Each row is a point. The ring and each string are closed loops that go straight from each point to the next, and from the last back to the first. Before rounding, they use only three directions, however many columns there are. How many times does the string pass through the ring? Passing back the other way cancels.

Ring:
[[ 18.4  -1.5   6.9]
 [  1.2  17.4   0.3]
 [-22.1  22.7 -13.5]
 [-26.6  13.9 -22.3]
 [-14.2  -0.5 -25.0]
 [  4.7 -13.0 -16.9]
 [ 19.7 -17.7  -1.7]]
String (18 x 3):
[[  6.4 -10.7 -32.8]
 [ 13.6 -10.6 -22.5]
 [  4.3  -1.0 -12.7]
 [ -1.4  -7.9  -5.4]
 [  1.4 -21.7  -6.6]
 [  3.8 -14.7 -28.4]
 [ -8.6   1.2 -40.2]
 [-15.0  10.1 -29.8]
 [-11.8   5.5 -14.4]
 [-18.7   4.9 -10.4]
 [-14.9   2.6  -6.3]
 [-32.8  24.8 -13.4]
 [-34.5  37.8 -21.2]
 [-25.4  28.9 -22.2]
 [-14.0  19.2 -21.8]
 [-14.1   3.0 -12.6]
 [-13.4  -4.3 -10.5]
 [-13.0  -8.5 -29.0]]
Times through: 3
String (23 x 3):
[[ -9.9   8.2  -5.9]
 [-15.8  10.2  -1.0]
 [-18.9  31.9  -8.1]
 [-21.0  44.9 -17.4]
 [-12.9  26.4 -17.9]
 [-11.9   7.8 -10.2]
 [-26.3   9.4 -13.7]
 [-29.9   2.7 -15.5]
 [-33.5  10.4 -37.1]
 [-15.6   5.5 -33.6]
 [ -2.9   3.7 -19.5]
 [ -3.1  -1.2 -10.7]
 [ -6.3 -16.3  -8.7]
 [ -3.3 -16.9 -15.4]
 [ -0.8 -13.3 -29.2]
 [ -4.3  -3.4 -33.3]
 [ -6.8   5.7 -28.2]
 [ -5.5   3.2 -13.1]
 [-17.6  -3.0  -9.6]
 [-31.5  10.3 -18.3]
 [-41.0  36.6 -28.6]
 [-25.1  35.5 -21.8]
 [ -7.1  13.5 -12.0]]
Times through: 4

Ring (7 x 6):
[[ -3.3 -12.6   3.5 -27.8  12.0  32.2]
 [  4.4  10.2  10.1   2.3   4.5   4.9]
 [  9.6  14.8   7.6  28.4  -4.6 -13.6]
 [ 12.8   5.6  -2.2  39.8 -11.8 -17.7]
 [ 12.0  -7.4 -11.1  25.6 -10.6  -3.8]
 [  5.6 -23.3 -15.3  -7.9  -1.4  23.5]
 [ -2.4 -25.5  -6.7 -29.4   8.9  37.8]]
String:
[[ 14.9  11.6   0.7  63.3 -17.9 -35.3]
 [ 20.0  10.0 -11.5  25.8 -11.8  -9.2]
 [ 12.0  -1.1  -8.3  10.2  -5.1   4.3]
 [  5.5 -12.2  -3.4  38.7 -10.9 -11.4]
 [ 10.0 -19.2 -14.8  39.4 -15.6  -9.0]
 [ 16.3 -11.7 -23.8 -10.3  -5.0  22.1]
 [  9.1  -7.8 -10.1  -8.5   0.1  18.8]
 [  2.1 -16.9  -4.3   7.4  -1.7  10.7]
 [ -3.1 -35.1  -9.4  -0.7  -0.4  21.9]
 [ -1.6 -38.2 -16.8 -35.0   6.9  46.0]
 [ -5.5 -27.1  -0.4   0.7   2.6  18.1]
 [  4.4 -11.4  -6.3 -18.3   4.9  26.2]
 [  1.0 -17.6  -7.8 -45.3  12.7  46.0]
 [ -6.7 -22.7  -0.5 -53.8  18.7  52.6]
 [-12.2 -21.8  11.8 -16.6  12.8  27.0]
 [ -5.8 -13.1   9.7   2.4   5.7  12.0]
 [ -8.3  -5.0  17.4 -14.0  13.5  19.8]
 [  3.9   8.7   7.2 -26.6  12.0  24.5]
 [  8.6   7.8   0.4 -16.9   6.2  18.9]
 [  2.2  -1.1   6.6  13.1   0.5   1.4]
 [  3.2  16.9  19.2  34.1  -1.4 -18.7]
 [ 13.9  31.8  12.6  28.3  -3.4 -19.1]
 [ 14.4  17.9   1.2  14.2  -3.3  -4.8]
 [  4.6  -2.5   2.9  21.5  -3.6  -3.4]
 [  8.0   7.3   7.9  60.2 -13.6 -32.3]]
Times through: 3

Ring, 10 rows:
[[ 14.1  -3.2   2.8  17.6  -5.4  -7.7  11.0 -13.3 -10.0]
 [ -0.5  12.3   4.1  15.1  10.6   6.3  -6.8 -25.5  16.1]
 [-10.6  19.4   5.7   9.1  19.9  10.7 -17.3 -30.8  35.3]
 [-14.7  17.9   5.7  -0.7  21.8   6.7 -20.5 -30.3  47.4]
 [-12.1   8.8   5.3  -9.8  16.1  -4.6 -15.2 -23.6  47.4]
 [ -5.5  -1.7   7.4  -8.8   7.2 -16.8  -3.5 -13.5  32.1]
 [  0.4  -7.2  10.4  -0.1   0.7 -22.7   6.6  -6.2  13.1]
 [  8.5 -11.3  11.8  11.8  -6.3 -25.1  16.9  -1.0  -9.2]
 [ 16.4 -13.2   8.5  18.0 -11.8 -22.7  21.9  -1.2 -22.2]
 [ 18.3 -10.4   4.6  18.3 -11.4 -16.5  19.1  -6.0 -20.5]]
String (26 x 9):
[[-21.3  34.7   6.8  13.2  33.3  26.4 -31.6 -42.5  51.6]
 [ -4.6   9.3  -0.2  -5.0  12.1   1.7 -13.4 -27.4  38.8]
 [  1.2   0.9   3.3   0.3   4.5  -8.4  -1.9 -17.7  21.0]
 [ -0.7   2.6   4.6   1.4   6.3  -7.5  -3.1 -18.1  22.2]
 [ -9.1   7.2   1.1 -14.2  13.9  -3.8 -15.7 -25.4  49.7]
 [-17.9  10.0   1.2 -26.5  20.6  -4.2 -24.7 -28.6  71.3]
 [-18.8  13.4  11.0  -5.2  21.9  -3.5 -17.9 -23.3  49.8]
 [-13.3   6.9  10.5  -5.2  15.6  -9.7 -11.0 -18.3  40.4]
 [ -9.0  -3.9   7.8 -17.7   8.3 -21.7  -5.5 -11.9  41.9]
 [  2.6 -14.0   3.7 -17.9  -3.1 -28.6   5.1  -6.4  26.3]
 [  3.7  -7.6   5.9  -2.6  -1.1 -20.0   5.8  -9.1  14.2]
 [ -1.6   0.4  12.1  10.4   5.2 -13.7   3.7 -10.6   9.5]
 [  3.2  -2.3   6.8   5.7   1.5 -13.2   4.2 -12.3  10.1]
 [  9.6 -10.1   3.5   0.4  -5.7 -19.8  10.0  -8.4   5.2]
 [  4.9  -3.9  12.7  17.3  -0.8 -16.8  11.7  -6.2  -6.3]
 [  7.0  -4.6  11.8  18.8  -2.3 -16.4  13.1  -6.1  -9.6]
 [  9.8  -7.9   3.3   3.7  -4.9 -16.6   9.3 -10.1   3.5]
 [ 21.9 -17.8   1.4   8.3 -16.7 -23.9  22.1  -2.8 -18.0]
 [ 30.4 -22.8  -1.9  11.2 -23.9 -25.6  28.9  -0.5 -30.7]
 [ 26.8 -13.8   1.7  24.1 -17.9 -16.0  25.6  -4.8 -34.9]
 [ 29.2 -15.1  -4.7  15.1 -19.5 -14.3  22.5  -8.6 -26.5]
 [ 15.8  -6.7  -1.7   7.4  -7.6 -10.1   9.7 -14.2  -2.3]
 [  3.2   2.5   5.5  10.2   3.7  -6.1   1.4 -16.8   9.8]
 [ -4.0  13.1  10.0  20.4  12.6   3.6  -5.0 -21.9  12.1]
 [  2.5   4.8   2.1   6.0   5.5  -2.0  -3.2 -21.3  17.5]
 [ -4.3  15.1   1.1   6.4  14.4   9.5 -14.0 -30.5  31.1]]
Times through: 0
String:
[[ -0.7  -2.9   1.2 -12.8   4.1 -13.9  -4.2 -16.8  33.4]
 [ -4.8  -5.9   2.4 -22.5   5.2 -20.4  -5.8 -14.3  43.7]
 [ -6.3  -6.2   8.6 -14.4   5.5 -23.9  -1.5  -9.3  34.3]
 [ -6.2  -0.1  14.2   4.8   7.7 -17.5   1.4  -9.2  17.8]
 [ -3.6  -4.4  16.7   8.1   4.0 -23.0   7.6  -3.8   8.2]
 [  4.3 -13.7  14.7   5.7  -5.0 -31.5  16.4   2.5  -2.5]
 [ 13.0 -19.0   4.9  -3.6 -11.9 -31.0  17.5  -0.4  -0.9]
 [ 11.5 -19.5  11.5   5.1 -11.8 -34.8  22.3   5.1 -11.3]
 [  3.5 -10.4  19.4  17.7  -3.4 -29.0  18.7   3.7 -13.0]
 [ -1.2  -3.0  18.6  18.1   2.9 -20.7  11.1  -2.9  -3.5]
 [  0.5 -10.3  19.1  11.5  -1.5 -30.2  15.6   3.0  -4.2]
 [  5.9 -15.6   8.3  -5.7  -6.3 -30.9  12.8  -1.1   8.4]
 [  5.8 -11.9   3.4  -9.4  -4.2 -24.0   7.1  -7.6  16.8]
 [  2.7 -11.2   2.4 -16.1  -1.8 -24.2   3.0  -9.4  27.0]
 [ -9.0  -2.8   4.8 -21.6   9.1 -19.0  -8.7 -15.2  47.8]
 [-11.9   2.6   2.2 -24.0  13.5 -12.0 -15.6 -21.6  57.7]
 [-16.7  10.5   1.1 -23.8  20.2  -3.0 -23.9 -28.8  68.0]
 [-22.6  22.8   7.7  -4.9  28.8   9.0 -27.8 -33.4  61.3]
 [-24.9  28.8   6.6  -2.4  33.0  16.6 -33.0 -38.9  65.7]
 [-10.7  15.8   1.9  -3.4  18.7   7.0 -19.5 -31.2  46.6]
 [  0.3   3.6   0.9  -2.1   6.4  -4.3  -5.8 -21.6  27.0]
 [ -4.7   9.9   6.6   8.2  11.9   0.0  -7.6 -22.4  23.6]
 [ -0.5   4.1   6.2   7.0   6.7  -5.9  -2.0 -17.9  17.1]
 [  0.2   4.9   1.3   0.4   7.1  -2.6  -6.1 -22.3  25.5]
 [ -8.3  16.8   1.0   1.3  17.7  10.0 -18.4 -32.4  41.0]
 [-24.1  34.9   8.9  12.1  35.0  24.6 -32.4 -41.4  54.4]
 [-21.8  29.0  11.1  11.9  30.8  16.7 -26.2 -35.0  47.4]
 [-28.9  33.8  11.3   5.9  37.3  19.9 -34.2 -39.3  62.8]
 [-19.2  17.7   1.7 -16.7  24.9   5.7 -28.2 -33.9  68.4]
 [ -8.7   4.2  -0.2 -20.1  12.4  -7.4 -15.4 -24.2  53.4]]
Times through: 0

Ring (10 x 12):
[[ 10.2 -12.0   4.3 -20.8  28.7   1.8   6.6  18.2 -10.4  -3.5   5.9  29.0]
 [ 26.8  -2.8   4.6 -40.9  31.8 -13.0  20.2  23.3  -9.1   1.3  -1.6  20.3]
 [ 32.9   6.6   4.9 -45.4  23.9 -25.1  23.7  20.3  -7.2   6.1  -6.5  11.8]
 [ 24.9  14.1   5.1 -30.1   4.7 -31.2  14.0   8.5  -4.8   9.9  -6.1   5.4]
 [ 17.0  15.5   5.3 -18.4  -4.2 -29.7   5.2   2.5  -3.1  10.4  -1.0   4.8]
 [  6.9  12.5   5.5  -6.8  -6.3 -20.6  -6.5   0.3  -0.5   8.4  13.0   9.3]
 [  0.2   5.2   5.4  -1.5  -0.3  -9.1 -12.6   2.6  -0.4   4.4  22.7  16.7]
 [ -7.3  -5.4   5.0   4.9   7.1   4.1 -16.3   4.8  -3.3  -1.0  25.5  26.0]
 [ -9.9 -12.8   4.6   6.6  13.0  11.0 -15.1   6.7  -6.9  -4.4  21.4  31.7]
 [ -1.4 -15.4   4.3  -5.6  22.6   9.2  -4.2  12.8 -10.1  -5.3  12.0  32.6]]
String, 30 rows:
[[-23.2 -10.0   4.5  29.1  -7.5   9.1 -26.5  -7.7  -7.5  -2.8  16.5  28.5]
 [ -8.4  -3.9   4.6  10.7  -2.6  -2.5 -13.1  -2.3  -7.7   0.6   7.6  22.2]
 [  4.0   0.2   5.1  -8.3   8.9  -6.3  -6.0   7.7  -3.5   2.1  17.0  20.1]
 [  6.3   2.2   5.4 -12.7  11.8  -6.3  -6.9  10.6  -0.5   2.7  25.7  19.7]
 [  2.7   2.7   5.7  -9.0  11.0  -2.9 -13.1  10.4   2.5   2.5  36.5  20.8]
 [-10.2  -1.7   5.5   9.0   2.4   3.8 -22.9   2.7   0.6   0.5  35.8  24.3]
 [-15.5  -5.8   4.8  18.8  -4.4   3.5 -21.3  -4.1  -5.8  -0.7  17.3  25.1]
 [ -5.0  -3.8   4.7   5.1   1.9  -2.5 -10.8   1.1  -6.9   0.5  10.2  22.5]
 [  6.1  -4.2   5.1 -14.8  19.8  -0.2  -4.5  14.5  -3.0  -0.3  24.1  24.8]
 [ -5.1 -15.2   4.8  -3.7  25.3  15.5 -12.8  15.2  -4.8  -6.1  31.8  35.2]
 [-14.7 -22.3   4.2   9.6  21.4  22.1 -16.6   9.9  -9.6  -9.2  23.1  39.9]
 [ -8.1 -22.6   4.1   0.8  26.7  19.1  -8.8  13.5 -11.5  -9.1  16.1  39.2]
 [ -5.6 -18.5   4.0   0.7  20.0  11.4  -5.2   9.7 -12.8  -6.6   5.8  34.3]
 [  1.0  -8.6   4.3  -4.6  12.5  -0.9  -1.9   7.3 -10.4  -1.6   2.6  25.6]
 [  7.9  -1.7   4.7 -13.0  11.8  -8.4   1.2   9.0  -7.2   1.6   5.5  20.2]
 [ 38.5  -0.5   4.9 -59.0  43.7 -15.8  28.3  32.9  -6.6   2.2   4.0  19.3]
 [ 49.6   2.0   4.9 -73.8  50.6 -22.0  38.6  38.7  -7.0   3.6  -1.1  16.5]
 [ 37.7   0.4   4.5 -54.6  36.5 -20.7  31.0  27.6 -10.1   3.2 -10.0  16.5]
 [ 19.7  -1.4   4.4 -27.8  18.9 -15.5  15.7  14.0 -11.1   2.4 -10.3  17.9]
 [ 49.3   4.2   4.8 -71.0  44.6 -26.4  39.6  34.8  -8.3   5.0  -8.7  13.6]
 [ 46.9   3.0   4.8 -68.4  44.6 -23.9  37.3  34.5  -8.0   4.3  -6.1  15.0]
 [ 27.0  -3.2   4.4 -40.2  30.4 -14.3  22.1  22.0 -10.9   1.4  -7.8  19.8]
 [  0.3  -5.6   4.3  -1.5   6.0  -5.2  -2.2   3.3 -10.6   0.1  -2.1  22.4]
 [ 10.3  -1.5   4.8 -16.6  14.3  -9.0   3.1  10.9  -6.9   1.7   6.0  20.1]
 [ 22.1  -7.5   4.7 -37.7  36.9  -4.1  14.8  25.8  -7.8  -1.4   9.1  25.7]
 [ 14.7 -20.1   4.3 -32.9  48.3  12.0  10.9  30.3 -10.5  -7.9  15.1  37.2]
 [-11.0 -26.4   3.9   3.4  29.0  23.9 -10.4  14.1 -12.5 -11.0  17.3  42.5]
 [-16.9 -23.7   4.2  12.3  21.0  24.0 -18.1   9.2 -10.0  -9.9  23.4  41.1]
 [ -7.0 -17.7   4.8  -2.7  28.3  19.7 -14.7  16.7  -4.5  -7.5  36.0  37.8]
 [-24.0 -16.0   4.6  25.3   4.5  19.1 -28.5  -0.5  -6.1  -6.3  29.1  35.3]]
Times through: 4

Ring (10 x 14):
[[ -5.6 -17.6   1.8  12.5  16.4   3.9  16.2  17.5   9.7 -16.4  21.5  -4.2
  -25.9  -4.2]
 [ 13.3 -11.2 -13.9  18.7  -1.3  -2.0  18.6  11.5  10.3 -17.0  15.9 -13.8
    0.4 -13.1]
 [ 17.3  -5.5 -21.4  12.6  -6.7  -4.8  11.0   2.9   7.3 -13.8   4.6 -13.6
   22.7 -22.6]
 [  8.5  -1.3 -20.8  -2.4  -1.8  -4.1  -2.3  -6.1   2.2  -8.8  -8.6  -6.3
   38.4 -31.7]
 [ -9.2   0.1 -13.1 -20.2  12.8  -2.1 -19.8 -12.9  -4.0  -1.6 -21.5   7.5
   41.5 -35.0]
 [-20.1  -2.7  -5.1 -24.2  26.9  -2.7 -30.3 -11.2  -6.9   4.4 -25.4  18.7
   26.3 -25.7]
 [-23.3  -7.7   0.9 -17.6  35.7  -4.2 -31.5  -4.0  -6.2   6.8 -20.9  23.9
    3.5 -11.6]
 [-24.5 -13.3   6.7  -8.9  40.3  -3.4 -24.9   4.9  -3.2   4.8 -10.5  23.9
  -19.3   0.2]
 [-25.0 -19.0  12.5  -0.8  39.1   2.1  -7.9  14.5   2.4  -3.9   6.9  16.6
  -38.0   4.8]
 [-20.6 -20.0  11.6   3.9  32.3   5.0   4.1  17.6   6.0 -10.4  16.1   8.4
  -38.7   2.1]]
String, 23 rows:
[[  0.0 -10.5  -8.7   9.0  22.5 -11.8 -17.2   6.1   0.1   3.5  -8.8  12.5
   -8.7   2.4]
 [-14.7 -15.1   2.9   5.0  41.1 -11.8 -28.8   9.8  -2.8  10.2 -11.4  26.4
  -31.7  15.5]
 [-49.8 -19.6  25.8 -21.8  59.3   7.0 -25.4   9.4  -3.9   2.7  -3.6  33.1
  -42.7   2.9]
 [-38.5 -17.0  17.9 -17.6  43.9   8.8 -12.0   8.2  -0.3  -5.0   2.4  20.0
  -27.2  -7.7]
 [ -7.1 -12.4  -2.7   4.1  21.8  -3.2  -5.7   8.1   2.9  -4.7   1.2   7.2
  -11.1  -5.0]
 [-17.6 -22.5  12.1  11.7  34.5   2.0   4.2  22.2   7.0  -8.7  18.7   9.8
  -50.9  11.9]
 [-35.0 -26.6  25.5   0.5  40.2  15.7  16.7  25.4   9.6 -18.7  31.8   7.1
  -60.2   3.3]
 [-32.4 -21.0  19.2  -7.7  31.8  16.9  15.9  17.0   8.2 -20.2  25.3   2.9
  -35.1 -11.9]
 [ -7.4 -13.5  -1.3   4.4  17.6   1.5   4.8  10.1   5.7 -11.1   9.4   0.8
  -11.2  -9.8]
 [ -7.8 -15.4   1.1   5.6  12.6   7.8  19.0  13.5   9.7 -19.7  21.0  -7.5
  -13.7 -14.8]
 [ 17.9 -14.0 -13.4  26.8  -6.8   0.8  32.6  17.5  14.9 -23.9  28.2 -22.0
   -7.7 -11.6]
 [ 32.3  -9.8 -25.1  33.5 -16.3  -6.9  28.7  13.8  14.1 -20.3  20.8 -24.9
    6.8 -12.1]
 [ 15.1  -6.2 -19.2  10.6  -9.9   0.6  20.4   4.0   9.6 -20.1  11.8 -19.2
   23.8 -28.7]
 [ -9.1  -7.8  -5.5  -7.6  13.4   2.9  -0.8   0.4   2.7 -10.4  -0.4   0.5
   13.1 -24.5]
 [ 18.6  -6.4 -21.7  17.5   0.8 -12.1  -1.2   4.2   4.6  -5.0  -2.7  -4.7
   12.7  -9.6]
 [ 24.0   1.1 -31.3   8.6 -10.8 -11.9  -3.0  -6.6   2.7  -6.1 -12.0 -10.1
   45.4 -27.9]
 [ -8.0   6.5 -19.2 -32.1   1.3   2.8 -15.8 -22.7  -4.6  -6.9 -25.6  -0.4
   72.8 -57.3]
 [-18.8  -2.5  -5.5 -25.3  18.1   3.8 -15.8 -10.6  -3.2  -4.9 -15.9   8.3
   33.3 -36.4]
 [ -8.9  -7.6  -6.2  -6.5  18.4  -1.9 -10.6  -0.3   0.2  -4.0  -7.3   7.1
    9.9 -17.8]
 [  1.3  -4.1 -15.1  -1.6  15.0 -10.6 -20.5  -3.9  -2.2   3.0 -17.8   9.6
   19.1 -14.2]
 [-23.7  -1.4  -4.7 -29.2  31.3  -4.3 -39.3 -14.4  -9.7   8.9 -32.8  24.4
   29.5 -25.7]
 [-46.1  -4.3   9.7 -45.2  46.6   4.3 -43.8 -14.9 -12.1   8.6 -32.4  33.4
   19.5 -28.6]
 [-22.6  -9.4   2.6 -15.8  29.4   2.0 -16.2  -0.5  -1.9  -2.3  -8.8  14.6
    2.1 -17.2]]
Times through: 4

Ring (8 x 14):
[[  9.3  -3.4   1.2  -1.9   1.5 -11.6 -13.7  -8.8  19.5  28.0  -8.3  13.8
  -28.2  -0.6]
 [-12.8  -8.7   1.6 -12.2   1.6 -18.4  -5.3 -20.6  16.4  24.2 -11.6 -12.4
  -26.0  21.0]
 [-30.1  -5.5   2.0 -13.1   7.8 -14.4   3.9 -21.1  14.9   5.1  -7.5 -31.2
  -17.9  26.2]
 [-33.3   3.5   0.7  -6.9  14.8  -6.4   8.5 -14.3  14.1 -11.8  -0.4 -33.5
  -11.1  16.6]
 [-21.1  17.2  -1.4   6.7  22.0   6.1   7.7   0.7  15.1 -26.2   9.4 -17.8
   -5.7  -8.5]
 [  0.3  22.2  -0.7  18.1  22.8  15.4  -0.5  14.5  19.4 -26.6  13.6   8.2
   -6.4 -31.6]
 [ 17.5  16.9   1.5  20.4  17.1  15.3 -10.3  18.5  23.7 -12.9  10.1  28.0
  -12.7 -38.8]
 [ 22.1   6.7   2.0  12.4   8.2   4.0 -16.1   8.9  23.6  10.4   1.2  31.2
  -22.0 -26.6]]
String:
[[-25.8   2.1  -8.5 -18.8   4.1 -31.4   4.3 -35.2   3.7  31.9 -11.2 -30.9
  -27.2  33.5]
 [-44.3 -11.4   1.8 -22.7   5.4 -22.9   8.4 -32.6  12.0   9.7 -12.2 -48.9
  -19.2  44.9]
 [-35.5 -22.3  18.7  -8.3   9.4   7.0   0.8  -3.7  32.2 -26.4  -5.9 -31.0
   -7.5  21.0]
 [-19.2  -2.0   4.2  -3.9  10.6  -3.6   0.1  -8.5  19.5  -4.5  -2.6 -16.5
  -14.9   8.9]
 [-19.1  10.5  -9.7 -10.4   8.9 -23.3   4.2 -25.9   4.4  21.9  -5.0 -22.0
  -23.5  18.2]
 [-31.6   0.6 -10.9 -24.9   2.0 -39.6   6.5 -44.1  -0.1  40.6 -14.6 -39.4
  -30.1  44.5]
 [-25.3 -18.7   7.0 -17.8   0.4 -17.7  -2.9 -23.5  19.9  17.3 -14.6 -25.6
  -23.5  33.3]
 [-14.0 -18.9  14.1  -5.7   4.2   0.5  -8.1  -4.1  29.9  -2.4  -8.5  -8.5
  -17.1  11.7]
 [  1.6   7.3  -4.4  -1.0   7.0 -12.7  -6.5 -11.2  13.1  21.2  -3.6   4.1
  -24.6  -1.1]
 [ 28.1  12.3 -12.4  -0.1  -0.8 -25.5 -17.2 -16.1   7.6  57.8  -8.3  30.6
  -38.9  -9.0]
 [ 28.2  -4.2   7.5  10.7   2.7   4.5 -22.7  10.5  29.6  17.0  -3.7  39.1
  -25.5 -24.7]
 [ 13.9  -7.7  14.8  13.5   8.9  18.1 -17.1  19.2  36.1 -12.8   1.1  26.4
  -14.2 -25.5]
 [  6.1   4.5   4.7   9.7  11.7   7.3  -9.4   7.9  24.5  -5.2   2.6  14.1
  -15.7 -18.6]
 [ 30.6  26.2  -9.1  18.6  13.2   0.7 -13.4   8.8  13.9  15.9   7.5  38.7
  -23.1 -39.7]
 [ 38.7  21.5  -2.5  24.9  13.4  11.9 -18.7  20.9  22.3   5.8   9.3  50.8
  -20.3 -51.2]
 [ 17.8  -4.4  15.2  18.2  11.2  23.5 -17.7  25.2  37.5 -19.1   4.3  31.9
  -12.0 -34.1]
 [  2.8   5.1   2.6   6.6  11.0   2.4  -7.7   2.7  21.5  -0.3   1.2   9.2
  -17.2 -13.0]
 [ 21.4  14.8  -7.7   7.0   6.6 -10.6 -13.1  -4.2  12.8  29.8  -1.1  26.4
  -28.4 -18.7]
 [ 27.5   4.0  -6.3   0.1  -2.2 -20.2 -19.7 -11.8  13.9  51.8  -9.7  31.8
  -37.3  -8.5]
 [ -1.6 -21.7  13.5  -5.9  -0.9  -3.6 -14.8  -4.9  30.6  13.3 -12.1   4.7
  -23.6   9.3]
 [-11.9 -11.5  12.1  -0.5   8.2   5.0  -6.4   0.8  28.9 -10.0  -3.7  -5.6
  -14.0   2.7]
 [-12.4  -3.0   3.7  -3.7   8.1  -5.8  -3.4  -8.8  19.7   3.8  -4.3  -9.3
  -18.3   7.2]]
Times through: 5
